Each wall is flat, endless, passes through zero and stands at right angles to its row. A trip goes straight from one point to another. Which walls does it cross, in order?
In the rows, 128 means zero.

Walls:
(1): [ 85 187  86]
(2): [193 181 116]
(3): [196 185 133]
(4): [ 88 150  86]
(5): [149 125  92]
(6): [104 198  85]
(7): [173 129 125]
(8): [147 188 149]
(9): [111 141 147]
Trips:
[146  96  52] to [171 160  80] => 3, 8
[108 214 137] to [191 111 204] => 7, 4, 1, 6
[ 76 156  47] to [114  69 190] => 9, 5, 6, 1, 4
[109  76 144] to [160  62 197] => 7
[109 149  64] to [ 66 130  89] => 2, 9

Walls:
(1): [136 181 117 113  94 162 155 124  70]
(2): [126 150 164 136 164  62 114  59 146]
(3): [192 112 189 131 136  58 150  94 179]
(4): [ 92 130 159  78 100 121 140  38 106]
(5): [ 98 138 156 143 138 100  90  81 108]
(6): [ 96  79 132 150 135 118  65 124 172]
(7): [142 160  88 120 171 166  86 140 223]
Trips:
[104 105 139 113 173 108 119 104 182] to [135 158 121 115 115  88 172 183  86] => 4, 5, 6, 7, 1, 2, 3
[136 135 130 125 117  88 116 115 106] to [160 150  91 132 107 144 113 120  72] => 3, 2, 5, 4
[137 131 105  92 104 131 109 148  87] to [138 107 125  74 157 126 168 134 153] => 7, 3, 1
[ 75  51 114  97 181  69 178  95  82] to [159 158 172  86 191 165 110 115 119] => 6, 7, 1

Walls:
(1): [ 62 106  90  65 149 104 124 131 116 102 135 127 150 152]
(2): [ 79 123 141 146 119 157 131 105 175 141 156  98 168 135]
(3): [234  99 139 120 138 143 119  97 135 132  81 120  70 182]
(4): [108 147 155 138 156 123 146 108 149 185  59  37 160 120]
(5): [136 120 133 117 104 156  75 102 152  99 134  68 161  85]
(6): [118 110 184 153 137 175 115 119 101 143  92 211 130  67]
(7): [149 117 100  83 166 174  97 147  55  97 139 202 139 141]
(8): [ 70 122 163  67  48 140 104 157 167 156 126 160 136  96]
(9): [107  96 103 130 149 128  93 122  99 122 138 184 124 134]
(10): [120  96 137 112  74 118 152 182 205 156 167 149 125 101]
Trips:
[145 132 105 121 121  88 139 131 114 218  77 111 106 107] to [111  79 123  76 159 112  85 140 139 157 133 109 178 163] => 1, 9, 2, 5, 7, 3
[163  86 184  96  73 125 137 100 103  93 179 123  61 150] to [155  69 164 160 182 201 110 218 136 157 134 121 172 138] => 6, 9, 2, 8, 4
[197 173 147 149 161  65 136  84 142 144 147 167 249 101] to [143 166 102 160 170 143 124  98 181 158 143 121 154 123] => 6
[133 138 138  83 147 126 144 104 129 138 134  92 143 169] to [103 140  64 120 119 174 184 113 153 122 128 165 119 147] => 5, 7, 4, 10, 3, 9, 8
[199 150 180 170 166 174 150  99 145 151 120 103 180 134] to [ 93 159  92 140 124 106 144 144 184 125 156 141  81 118] => 10, 6, 5, 3, 4, 8, 1

Walls:
(1): [212 173  82 140 169 156 138 105 136 103 174 209  92 175 172 113  77  96
  90 130 161  96 163 120]
(2): [112 154 119 119 161  68 119 216 170 197 169 112  77 152 103  99  82 110
 133 142 118  94  74 181]
(3): [157  66 167 178 180 180  96 118  70 180 156 110  63  95 101 156 191  75
 115 159 134 173 139 121]
(4): [142 145 126 174 124 145 135 163 120 117 127  92 122 119  86 177 169  74
 202 163 143 133 114 138]
(5): [124 100 122 107 173 119 146  13 168  96 155  98 140 110 160 121 133 158
  95 118  67 207 170 138]
Trips:
[106  92 177 204  59 137 104  93 179 163 100 116 164  88 121 169 155 102
 167 142 111 131  71 159] to [125  74 137 119 110 102  98 144 190 123 115 158 155 156  87 150 154  99
 105  70  98  92 168  41] => 3, 4
[117 172 176 148 135 153 177 111 175 136 108 187  85 249  91  51  83 129
 142 129  66 176 140  92] to [106  75 130  77 108  76  91 139 114  97 134 154 165  91 131 143 175 171
 157  99 118 124 127  88] => 2, 1
[105 173 124  58 100  64 128 142 156 145 128 119 101  54  94 127 121 113
 124 189 122 121 123 157] to [201 165 193  87  70  82 163 125 103 119  61 195 110 167 153 118 125 130
 104 130 169 189 105 155] => 4, 1, 2
[ 82 107 132 191 198 159 183 119 143 156 120  78 179 124 125 126 137  98
 181  35 173 173 168 133] to [ 58  65 147 170  39 101 115 115 166 102 144 114 114 211 118  93 137 112
 109 142 148  89 123  94] => 3, 5, 4, 2

Walls:
(1): [127 140 125 119 139 145 133 145 132 108 111  83 151 128 158 121 133 144
 128 186 101 144 130 115  62 156 108 130  81 125 106 121 141 148 183 140
  97 159  88 131 187 137 157 181  75 116 124  99]
(2): [168  92 162 158 167  93  88 132 140 103 193 125 152 103 121  71  80 147
 102 176 124 194 132 174 164 117  95 121 151 141  96 164 151 121 151  96
 135 177 155 180 167 149  66 104 142 136 159 183]
(3): [113  81 117 141 104 130 116 136 182 110 119 147 128 173 135 145 171 121
 180 155  79 139  98 190 125 178 124 154 169 139 130 104 135 104 127 110
 100  98 135 140  71 191 116 156 146 123 132 125]
(4): [114 122 133  97 150 118 110 107 185 134 130  85 143 175 151 106 117  82
 183  66 106 152  97 153 176 136 122  95 101  86  90 112 134 107 133  82
 159 176 165 125 139 126  82 141 140 130 171 154]
(5): [ 66  95 112 114  98  96  95  76 157 134 138 149 149 111 105 134 143  99
 126  91 125  90 201 143 128 121 106 124  80  83 137 175 104  73 122 148
 138 102 155 163 141  96 137  90 153  72 150 159]
(6): [142 212 135 118 107  78 137 154 141 109  97 132  71 106 104  99 124 135
 170 111 115  81 149 180 163 106  81 122 165 115 157 133 176 117 173 127
 104 156  99 115 141 189 117 134  89 138 144 160]
Trips:
[163  85  79 168 166  94 160 117  86 136 123  56 100 139  99 109 140 151
  92 127 131 104 121 116 139 127 128  74  65 146 184 100 137 134  98 110
  99 151 105 165 189  99 112  94 151 116 113 130] to [112 160 157 138 151  51 180 132 135 107 130 122 177  96 129 141 171 137
  96 145 146  63 130 146 182 129  60 185 124 127 132  86 149 127 119  97
  74 124  97 161  86 101 162 151 148 163 172 158] => 6, 1, 3
[116 110 180 116 129 134 136  93 171  85 132 153 136 138 175  87 125  86
 182 157 105 135 116 140 102  89 168 143  72 156 150 117 132 143 135 143
 127 187  99 146 173 123 147 109 151 171 109 110] to [143 249 116  64 159  77 133 135 140 168  69 101  87 154 103 179 131 142
  97 126 107 144 173 173  81 143 144 115 141 190 158 135 183 163 115 109
 177 128 163 154 142 128 122 154 165 116 114 140] => 3, 6, 2, 4
[ 75 115  97  93 169 170  99 148 172 151 146  71 149 105 176 135  90 180
 144  99 122 143 150 106 112  86 100 115 147 176 131 113 149 162 138  96
 146 206 144 107 108 113  70 154 142 151 118  84] to [ 76  86 150 156 159 174 133 143 173 115 131 175  99  90 104 116 135  53
 114 132  86 127  51 140 128 124 126 172  54  92 124 116 110 146 105 115
 127 148 113 193 129  99  65 155 118 105  80 144] => 3, 5
[146 186  91 118 121 134 155 141 123 151  87 163 138 136  91 147 109 139
  83  64 116 174 149 160 143 162 112 147 126 146 105 114 170 141  87 126
 104 126 141 100  85  84 119 142 115 131 151 179] to [120 149 122 188 117 124 107 104 166 149 112  85 138 116 209 143 131 137
 166 145 156 141 119 170 128 145 166 113 115 161 178  84 149 102 126  93
 138 109 204  85 105 136  90  92 143 123 137 133] => 3, 6, 2
[110 106 107 139  97 164 129 175 129 120 102 105 121 155 112 138 169  95
 171 124  49 108 143 182  87 117 135 141 155 172 107 118  62 110 150 125
 162 101 173 122 125 134  70 141  80 128 114 130] to [ 69  95 142 121 159 135 135  57  97 143  90 132 146 131 106  97  38 155
 139 145 128 104 166 109 184 137 121 138 107 137  95 131 167  97 170  88
 155 217 110 141  73 113 129 132  94 149 126 118] => 2, 3
[140 194 130 117 102 148  81 141  63 123  83 125 129 144 134 114  72 124
  69 117 136 135  82 150 136 112  99  94 181 117  76 130 171  85 153 154
  78 115 130 143 162  86 106 109 163 101 120  91] to [138 137  96 196 128  97 136 124  70  81 103 143 119 131 178 128  99 147
 112  75 176  98 106 124 139 156 145 164 149 134  98 145 132  86 145 149
 149 168 144 160  93 160 114  52  87 120 130 116] => 1
[ 76  91 128 150 100 155 117 111 151 120 180  93 129 104 133  60  88 132
 111 139  88  76 157  94 130 146 127 137  80 156 138 138 137 138 153 137
 146  99 119 168  93 107 111  61 125 130 171 145] to [ 69 119 100 162 159 131 151 124 118 176  96  82 136 119 111 140 113  90
 102 105 106 119 143  95 161 153 114 164 171 101 122 122 134 116 134 122
 158 131  92 106 118 123 131 137  64 151 146 133] => 4, 2, 1, 6, 5
[104 134 138 140 148  97 168 130 109 148 149 152 168  97 123 115 105 111
 152 155 102 126  97 113 116 136 103 121 138 164 130  81 101 182 131 114
  81 171 150  92 109 154  71 156 109 127 156 195] to [156 129 115 133 125 189  44 107 157  86 134  69  79 191 105  78  88 174
 136 177 152 143 147 148 118  91 127 155 164 192 161 111  98 145 122 130
 124 149 147 134 112 105 176  85 127  99 175 112] => 4, 6

Walls:
(1): [151 104 184 108 174 110 153 163  97 141 113 116  73 169 101 123 116 128
 175 128 155 148 145 154 198  83 116 129 183 119 121  99 167 122 109 150
 126 118 147  44 138 155 110 136 144 157 129 115]
(2): [139 108 105 152 132 162 131 104 165 158 145 118 170 136 151  54 127 129
 174 105 128 148 145 118 122 143 178  58 110 125 140 131 123 120 132 101
 108  86 120 154 109  92 184 148 112 102 207 108]
(3): [100 164 149 139  65 168 130 130 129 207  85 117 134  88 169  72 162  89
 136 118  94  87 151 167 182 148 144 102 157  99 126 152 138 189  85 142
 142 131  97  78  95  64 111  82 109  86  71 126]
(4): [139  98 197  75  86  96 123 120  80 147 146  51 110 146 100 165 141 154
 161 147 141 163 127 179 115 121 158 133 124  80 189  53  58 127  54 160
 153 113 127 191  97 137  57  40  42 127  83 152]
(5): [148 106 167 108 108 160  44 119 137 158 120 132  85 117 161 142 100 135
 112 125 183 136 171  46 146 124  84  64 113  81 121 167 177 180  63 180
 138 105 100 181  83  94  80 140 121 155  79 207]
(6): [128 121 142  81  60  53  98 200 103 155 151 131 111 116  77 166 150 144
 142 122 140 156 152 112 164 103 112 135 128  84 158 139 143 179 137  73
  99 107  52  96 142 100 124 147 132 170 151 145]
(7): [136  85 146 155 130 106 137 109 201 101  87 145  78 114 149  46 137  97
 109 158 128 117 166 166 164 170 119 110 149 177 107  73 106 159  97 132
 151 145 141 170 199 100 163  96 143 101 152 102]
(8): [ 78 168  91 137 153 125 137 126 163  97  43 106 157 143 144 108 139 110
 166  89 135  76 111 103 162 126 132 147  93 169 148  71  94 151  37 100
  81 181  97 107 101 136 151 131  71 136 130 117]
Trips:
[142  55  99 154  95 110 154 115 103  85 168 187 105 161  97 164 167 111
 178 159 144 141  97 132 126 121 142 124 114 122 133 114  28 120  81 133
 136 133 109 201 125 153 147  60 154  69  86  96] to [124 103 182 127 165 101 121 161 180 139  88 143 117  97 126 114 161  89
  75 131 110 179 116 136 117 137 119 111 108  94 136 166 109  18 159 119
 143  85 135  89 152 132 136 133 118 152 112 109] => 1, 4
[151 131 119 177 149 119 142 146 151 115 181 118  98 121 159 169 110 139
 123 104 108 173 168 131 121 119 220  73  99 173 125 152 205 184 130 146
  92 179 157 174 132 182 204 142 134  67 154 190] to [119 123 136 124 157 178 150 176 124  77 131 164  99 136 123  59  66 125
 130  59  89 101 111 182 157 179  90 169 134  88  84  91  64  99 116  80
 126 178 111 125  83 124 211 173 155 138 162 122] => 5, 8, 1
[ 76  54  48 183 134  67  78 114 184 143 144 130  36 126 152 155 164 148
  82  96 108 170 142 101 123 108 158 124 149 179 145 130 154 181 177 168
 119 113 156 120 133 171  91  69 136 104 140  82] to [142 101  50 181  89  91 117 111  78 118 171  86  84 126 129  82 111  18
 130 162  87  93  45 176 156 100  41 154 169 127 134  85 106 130 114 100
 101 179 117  88  58 128  86 153 117 114  92  57] => 1, 3, 8, 4
[127 111 146 111  87 152  59 138 144  82 129  39 123 191 185 188 106 179
  98 151  97 121 100 164 150 118  89 121 129 216 184 117 116 161 130 137
 118 141  63 200  90  76 147 199  84 162 122 141] to [122 134 129 117 148 125 178 177  70 120 169 176  81 146 154 162  81 135
 150  64 127 167 113  65  52 169 160 112 203 120  92 129 130 160 196 100
 113 164 101 179 112 150 103  95 124 154 104 168] => 8

Walls:
(1): [133 183 130 106 109 159 128 180 135 135 159 122 157 129  97 116  90 174
 128 129 127 116 170 117 143  84 147 144 207 131 127 131  87 200  73 189
 128 187 105 151  83 121 136 142  87 170 151 155]
(2): [113 140 143 133  88 133 176 122 178  88 114  91  65 100 159 106 199 123
  88 110 124 121 173  95  99 128 116 140  89 103 151  96 137 139 143 124
 110 151 162 116 182  91 113  77 122 132 131 114]
(3): [116 176  68 140  85  97 148 124 157 140 115 177 162 168 114 139 103  88
 148 162 146 128 154 170 132 118 156 178 123 109 135 129 132 156 132 127
  99 172  42 112  75 114 145 156  69 119 117 135]
(4): [122 157 142 114  95 114 112  90  97 158  88 112 136 148 124  83 165  89
 133  79 137  88  76  91  96 170 122  78 137 138 119 154 126 125  63 139
 142  92 188 144 136 130 110 126  79 187 201 138]
(5): [164 150 154 103  85 144 168 114 106 152 122 130 102  80 106 162  88 167
  84 126 153  90 172 163 155 147 123 145  95 169 108 177 135 158 100 129
 143 132 126 135 223 150  85  95  97 128  98 111]
(6): [110 141 152 126  72 114 121  98  75 101 153 131 213 128 179 196 152 120
 146  78 124 113 111 141 170  87 119  92  96  89 134 127  68 119 169 158
 124 153 167 178  57 100 108 156 110 105 139 107]
(7): [162 154 135 200 106  84 154 102 111 118 163 118 118  83 120 131 159  50
 129 113 158  99 115 114 107 154  97  91 121 163  97 130 122 116 141 176
 103 137  95 126 133  94 192 147  98  95  59 135]
Trips:
[103  39 148 128 132 165 132  35  74 110 126  99 164 111 174 108 113 145
  66  93 102 165 100 142 146 113 168 107 159  49 125 152  94 148 180 161
 130 162  87 171 107 117 134 166 109 130 169 190] to [148 132 192 151 155 116 129 123 183 109 128 106 130 102 151 111  98  79
 147 162 110  95 103 126  53 132 212  91 102 142 122 143 117  70 140 142
  89 249 129 147 112 191 163 125 140 143 126 113] => 4, 7, 3, 2, 1, 6
[ 48 167 147 156 103 117 119  62 153 211 152 172 139 151 148 129 138 116
 110 188 146  52 195 145  90  80 146 193 143 120 141 112 147 103 112 179
 186 151  93 150 102 130 135 115 114 142  68  88] to [124 149 133  86 113 123 104 126 109 175 129 107 139 165  93 123 145 119
 128 131 152  94 100 122 168 126 165 100 124 130 177  92 159 144 146  83
 133 149 132  85  98 166 150 104 183 142 124 127] => 2, 7, 5, 6, 4, 1

Walls:
(1): [173 205 128 143 200 120 164 152 111 163 117 100 117 164 151  97 103  63
 148  97 154 119 122  63 127 154 141 101 128 143 190 111  85  30  95 166
 171 120 144 107 160 122 147 128 149 117 162 120]
(2): [106 153 145 132  94 139 100 110  92 184 152 142 108  79 127  92 248 159
 125 156 128 121 143 116  97 129 102  83 156 216 139 118  68  90 135 109
 130 137 139 116 108 135 121 161 128  84 145  98]
(3): [153  69 140  82 144 140 145  81  83 141 122  77 109  92 142  66 119 103
 161 188 152 132 200  72 124 111 128 125 191 127 204 140 173 115 153 153
 135 149 103 188 114 161  79 122 162 108 126 155]
(4): [113 177 111 102 133  96 109 154 169 119  71 119  92 146 137 127 122 109
  82 162 163 104 152 167 111  91 115 155 143 123 104 129 123 104  53 172
  79 144  76 159 162 162 115 100 175 123 118 115]
(5): [ 87 108 119 130 132 156 169 103 120 124  83  99 102 110 132 101 126 192
 143 120 119 128 139  78 159 190 130 106  95 128 140 178 117 150 178 124
 133 120 169 107 129 151 172 135 130 138 131 130]
(6): [150  66 109 124  83 128 117  60 123  79  95 166 158 153 147  52 153 229
 126  99 194 147 102 115 143 127 147 172  68 169 161 143 140  99 146 127
 130 114 181 128 165 126 138 169  95 147  76 183]
(7): [130 148 107 114 146 127  94 149 122 121 144 117 108 118 102 130 132 136
 148 167  98 155 120 125 120 159 166  77  55 107 113 163 112 109 113 142
 166 163  78 124 145 113 166 154 156 110 137 137]
(8): [197 126 126 126 140 116 147 150 191 170 164  86 133 158 158 132 186 120
 153 129 150 148 129 119 116  94 118  80 131 133 144 125 141 142 135 195
 135 122 163 127 165 138 152 151 163 130 193 165]
Trips:
[130 127  94  82  92 140 125 147 116  84  72 138 168  91 107 108  88  91
 137 138 114  85  50 164 100 197 154 128 113  79 163 128  78 184 132  90
 134 112 167 190 119 113 147 151  94 166 133 134] to [145  68  86 108 156 163 131  97 144 137 154 106  98 185  89 154 147 118
 150 147 122 157 169 142 118 123 147 159  90 131  90  56 126  92 198 127
 125 118 118 162 101 161 125 163 125 150 155 132] => 3, 8, 5
[161 178  89 114  98 191 128  85 132 140 128  94  93 122 159  96 136 133
 100 164 171 124 136  50 144 129 160 153 145  72 170  77 132 161 144  97
 123  97  82 116 139 163  64 167 141 118 116 176] to [109 120 103 107 179 159 135 143 138 119  54 119 168 122  74  72  93  83
 116 233 124  78 143 130  80 100 135 113 127 127 155 152 143 142 181 108
 203 148 122 125 144 144 151  73 145 103 139  92] => 2, 8, 7, 6
[153 148 145 186 192 129 133 127 102 106  55 160 155  71 132 166  98 156
 146 104 159 158 116 158 113 143 110 139 143 169 102 149 149 168  60 116
 155 184 152 140 143  92  48 146 130 120 118 120] to [100 144 172 185 136 123 172 154 111 119  75 110 171  95 166 204  58 146
  91  87  75 103 173  95 153 117 174 119 150  71 143 155 100 165 103 115
 146 121 143  39  98 121 177  85  76 128 126 163] => 6, 4, 5, 1
[131  86 149 178 121 107 166 103 132  95 171 139  92 117 122 117 133 114
 128  75  63 154  65  65 102 112  97 180 193 172 127 174 123 166 186 112
  93 101 128 157 143 141 116 146 114 108 123 159] to [126 122 205 123 121 131 181  63  97 111  91  96 154  76 143  88 179 112
 131 122 101 128 108 144  82 118 181 137 205  67 138 111  84  93 193 154
 165 157 170 127  90  92 131 158 135 162  69 106] => 1
[ 98  92 159 124 128 146  92 155 188 112 168 149 128 116 105 168 165 143
 153 174 104 108 117  87 121  96 119  95 126 144 147 142 109 152 109 104
 157 125 162  93 116 149 166 170 153 128 141 129] to [130 102 105 100 135  68 141  59 127 144 203 196 110 109 150  52 106 141
 141 114 134  98 115 133 158  75 136 204 105 103 129 103 139 146 132 174
 163  90 153 203 157 129 119 159 135 128 185 113] => 6, 3, 5, 7, 2

Walls:
(1): [118 208  56 104  95 203 161  99 128 174 185 138 124 129  92  40  59 113
 109  70  82  85  73 125 131 151 164 132 131 147 177 117  75 149 167  91
 109 164 122 135  93 100  54 116 134  73  25 110]
(2): [ 74 108  54 171 131 105  93 153 190 155 132 155 172 110 166 145  76 155
  77 158 133 134 179 136 101 146 174 119  85 135 172 147  86 207 147 101
 168 114 127 193 175  88 128 119 107 112 166 191]
(3): [137 149 140  86  68 201 113 159 141 100 119  84  24 136 134 158 103 151
 149 191 115  81 126 143  87  59 171 131 123 128  23 192 142 126 124 178
 127 196 110 147  81 107 212  86  88 134 118 109]
(4): [167 126  64 153 143 121 153 135 145  71 100 113 157 139  92  70 165 168
 114 117 153  81 122  72 100  95 125  63 146 118 142 187 102 144 133 191
 179 191  80  52 173 138 154 198  64 166 182 166]
(5): [118 110  90  91 141 131 140 168 120 184  89 178 116 112 145 102 127  67
 165 143 123 139 111  72  99 158  90 103 136  60  81 180  96 106 156 141
 101 161  50 132 205 178 216 127 102 123 178  79]
(6): [174 124 136 160 152 146 173 110 136  60  66 119 140 143 146 176  79 152
 166 116 149 147 169 137 127 185  94 147 150 204 226  77  81 156 112 146
 181  79  84  56 133  94 120  65  83 187 156  92]
(7): [109 129 135 144 132 157  71 155  83 163 104  98 146  67 149 121  75 118
 136 148 102 105  78 127 152 122  85 170 120 120 102 106 178 121 103  97
 191 156 152  96 103 146 196  96 137  31 132  96]
(8): [120  82  86 101  79 154 143  92 145  97  93 171 156 188 137  93 149  73
  91  95  15 140 131 194 102 128 158 113 111 111 103  70  87 115 135 125
 185 142 111 145 181 159 144 131 151  74 142 161]
Trips:
[ 87 180 132  93  73 205 129 117   8 151 207 139 127 141 101 147 115 141
 112 173 121 129  93 143 187  93 159  97 146 107 166 171 179 116 120 151
 149 118 155  71 212 124 146 129 142 158 149 188] to [ 72 118 125 145 148 113 135  27 184 208  65  88 136 228 145 219  94 132
  80 165 108  99 143 105  84  98 121 168  91 122  87 131 140  86 125 105
 159  99 146 249 220  55 195 118 164 121  83  81] => 8, 4, 2, 1, 5
[116 176 134 114 148 126 169 143  90 121  75 188 120 145  75 180 100 170
 152  55 183 117 117 119 140 144 142 108 170  96 141 115 232 129 108  84
 143 132 177 133 195 128 138  60  72 179  79 163] to [156 151 150 210  89 153 127 129 184 162 126 110  30 111 175 136 167 187
 143 225 125 191 154 113 124 141 135 129 107  92 116 107 131 248 153 119
 163  82  68 121 109 205 149 131  65 209 129 140] => 4, 3, 2, 5
[ 85 197 164 169  79  58  98 133 179 157 164  92 180 112 186  43 108 190
 149 155 190 143  88  85 160 153 172  83 158 221 145  87  64 160 160 136
 137 121  82 122  74 109 224 195  74 178  87  92] to [121  44 146  67 185 181 156 124 199 188 103 144 106 152 139 179 129 191
 112 170  97  53  97 145 118 156 180 110  97  93 155 143  89  98 151  31
 148 147 158 114  53 136 114 102  64 172  85 121] => 3, 4
